Rows are points. To make a cloud, some directions were put in groups of two or more. Within a group, all points are equally far from the middle, so they leave a hole (a ring in 2 directions, a hollow ball in 3). The other directions are filled evenly. Then the cloud was stretched, turned, moved and blurred a little. Count the holes, and give their numbers of directions, smallest first.
(in the rows, 128 means zero)

Cloud, 20 rows:
[[110 106  99]
 [ 60 116 155]
 [ 73 133 173]
 [100  78  97]
 [170 149 112]
 [181 145 146]
 [104 109 153]
 [132  75 140]
 [127 106 140]
 [ 84 129 181]
 [104 100 155]
 [112 121 143]
 [137 174 165]
 [154 120 133]
 [129  89 162]
 [130 174 133]
 [139 116 123]
 [111 192 162]
 [183 138 136]
 [114 159 169]]
Holes: 0

Cloud, 30 rows:
[[100  99 164  86]
 [112  45 124 131]
 [151  89 141 117]
 [ 95  70  83 119]
 [119  86  79 103]
 [175 117 121 127]
 [114 165  84 165]
 [137 125 107  95]
 [155 128  58  81]
 [136  90 130  96]
 [142 151 158 111]
 [169 103 151 116]
 [143 151 122 108]
 [ 92 163 160 101]
 [103 101  91 112]
 [ 81 127 143 134]
 [119 140 135 150]
 [127 103 101  88]
 [153  77  99 149]
 [171 128 147 113]
 [ 87  99  79 117]
 [111 134 174  78]
 [ 99  64 146 150]
 [133  76 152  97]
 [172 114  78 145]
 [171  97 132 121]
 [ 98  96 164 178]
 [141 107 154 148]
 [108  99  96 117]
 [173 118 135 110]]
Holes: 0

Cloud:
[[ 79 123 116  78 124 137]
 [118 130 144 146 130 156]
 [137 108  71 169 111  76]
 [ 87 181  88 142 108 136]
 [160 114  85  94  77 104]
 [118 104  67  96  58 111]
 [150 104  90 163  94 129]
 [131 165 118  94  92  88]
 [183 163 104 100 120  97]
 [135 153 126 154 117  92]
 [122 120 103  98 147 151]
 [147 137 118  92 146 145]
 [171 179  70 120  75 150]
 [ 77 106 131 155 109 113]
 [103 140  99 117  95 140]
 [ 92 152  69  68 138 133]
 [164 168 110 122  61 109]
 [ 88 144 105 144  96 107]
 [161 145 123 177  98 101]
 [114 104 157 166 138  99]
 [ 95 155  79 119 162 129]
 [ 62 116 115  93  92 126]
 [155  95 158  90  76  97]
 [ 92 156 104  92 132  83]
 [ 80 144 147 128 112 136]
 [149 154 144 135 128  76]
 [ 87  96  79 164  94 104]
 [120  95  71 145  91  94]
 [131 154 145 158  83 136]
 [151 182  82  94  58 133]
 [142 110 138 163  87 111]
 [155 129  95  72 132  73]
 [180  98 112 126 176  94]
 [ 99 163 164 121 148 150]
 [157 115  93  62 140 104]
 [139 126 103 128 117 105]
 [ 79 100 138 159  99 111]
 [ 93 126 140 153 138 107]
 [168 183 118 107 142 167]
 [143 167 146 143 117  81]
 [147 119 125  99  66  96]
 [132 105  82 145  83 124]
 [ 84 100  90 146  94 121]
 [134 168  61 145 114 142]
 [136 107 111 132 116  85]
 [142 138  65 119 108 141]
 [175 107 126 130  97  87]
 [144 148 169 132 146 104]
 [102 130 105 166 146 136]
 [ 71 135  69 127  81 126]
 [135 136 148 100  70 151]
 [114 166  91 135 158  68]
 [105 164 135 164 109 108]
 [146 148 139  90 102  97]
 [176 133 120 148 114 107]]
Holes: 0

Cloud (99 x 9):
[[137  86 153 114 126 162 173 144 134]
 [148 188 162 128 166 116 148 125 107]
 [ 96 122 164 151 121 123 195 141 115]
 [129 179 100 101 119 159 118  81 175]
 [147 155  95 145 110 160 126  66  72]
 [106 154 178 124  72 101 138 131 103]
 [145 181 186 120  92 108 105 138 187]
 [ 96 102 133 100 177 120 119 155 102]
 [135 154  99 188 113 104 148 156 190]
 [139 152 139 162 114 206 108 113 183]
 [139  87 174 105 144 158 112  91 149]
 [121 144 107 147  82 168 107  84  98]
 [122 155 165 137  92 174 160 119 134]
 [ 89 115 140 147 132 153 187 147 116]
 [ 74 133 126 144 148 166  81 123  94]
 [100 173 157 186 136 123 112 122 173]
 [128  91 144 165 127 140 135 137 179]
 [154 177 159  96 126 145 103 171 116]
 [120 162 135 143  58 159 168  99 172]
 [147 105  93 146 126 118  73 120 129]
 [128 167 153 148 131 186 145 139 155]
 [186 114 147 103  88 122 161 114 156]
 [116 108 147 108 114  75 112  51 127]
 [163 164 166 165 155 139 140 152 111]
 [105 107 155 167 158  84 100 148 173]
 [144  76 163 135 100 173 124 103 157]
 [118 118 166 112  90 156 183 113 121]
 [154 157 130 136 179  84 143 143 153]
 [159 119 148 168 163 129 122 101 159]
 [ 98 112 152  88 154 147 168 128 155]
 [149  91 118 173 108 133  89 117 141]
 [120 157 104 159  99 188 120  72 179]
 [137 167 144 176 122 152 153 160 171]
 [ 96 159 104 170 118 160 145 132 143]
 [145 170 123 115  75 146 157 113 109]
 [ 97 110 181 107 137 159  88  90  96]
 [163 111 165  87 125 116 159 111 160]
 [145 166  97 124  80 168 115 109 137]
 [ 94  93 161 148 140 119 137 130 195]
 [121 187 122 136  86  76  99 137 132]
 [ 93 157 200 130  97 121 118 122 135]
 [125 165  84 127 106 142 154 107  97]
 [128 156 107 156 155 183  83 126 147]
 [148 113 113 183 142 126 173 137 179]
 [154 165 170 133 154 146 103 127 156]
 [161 125 117 185 138 134 139 165 124]
 [119 176 141 123 164 144 100 153 193]
 [142 145 154 134  67 127  99 165 216]
 [163 172 122  93  90 149  95 126 132]
 [173 156 189 151 131 118 137 135 150]
 [ 75 170 150  67 123 165  83 171 160]
 [102 154 186 165 128 133 111 111 101]
 [173 134 110  72 116 144 137 142 176]
 [ 84 135 155 153  86 147 113 145 109]
 [115 186  91 139  98 103 129 159 165]
 [ 83 145 165 124 111 149 146 166 123]
 [152 103 117 165 154 159 133 129 159]
 [149 176 121 117  67 143 125 108 176]
 [ 79 135 125 134 129 114 142  56 164]
 [ 93 127 119  60 102 145 102 107 125]
 [135 173 121 126  86 129  81  64 140]
 [123 107 157 132  74 111 172 114  94]
 [179 136 129 124 137  87 116  77 144]
 [ 81 107  88 114  88 134 125 105 147]
 [161 146 130 156  94  89 166 188 155]
 [137 172  94 105 103 123  96 170 167]
 [ 97 172  81 123 103 146 152 105 175]
 [151 124 114 150 190 116 155 144 143]
 [175 139 146  88 137 119 135 134 158]
 [145 104 108 164 142 138  97  99 168]
 [ 80 121 101 129  68 154 115  88 158]
 [186 129 163 131  90 109 118 144 122]
 [ 70 128  79 135 130 133 166 122 144]
 [ 88  78 117 169 120 107  92 156  94]
 [128 108 172  92 120  88 111 109 164]
 [ 93 104 138  96 168 117 120 148 133]
 [108 130 119 163 160 109 111 155 222]
 [115 106 191 112  71 136 102  93  94]
 [104 150 129 121  80  88 207 150 110]
 [ 98  89 136 161 164 109 102 165 123]
 [175 115 133  80 125 111 160 122 135]
 [132 192 160 116 132 127 168 190 175]
 [128 163  90 169 120 130  96 146 139]
 [143 185  85 111 175 139 147 148  98]
 [145 176 122 174 167  92 131 116 127]
 [195 125 155  86 146 150 156 116 144]
 [ 92 163 137 191 115 130 119 119 148]
 [175 143 149 182 170 125 162 119 134]
 [ 89  87 169 166 112 135  99  79 128]
 [121 169 119 146 163 134 102 137 199]
 [159  82 121 146  82 107 131  86 100]
 [ 95 167 110 132  69 116 118 106 157]
 [ 94 163 170  94  93  90 120 107 130]
 [149 139  75 156 121 144 126 173 148]
 [184 107  97 124 104 112 166 120 113]
 [117 172  84 139 131 143  98 130 165]
 [ 91 101  87 140 119 101 149 118 120]
 [149 182 135 110 166 166 148  98 146]
 [132 176 114 151  91 118  98  68 200]]
Holes: 2 (2, 3)
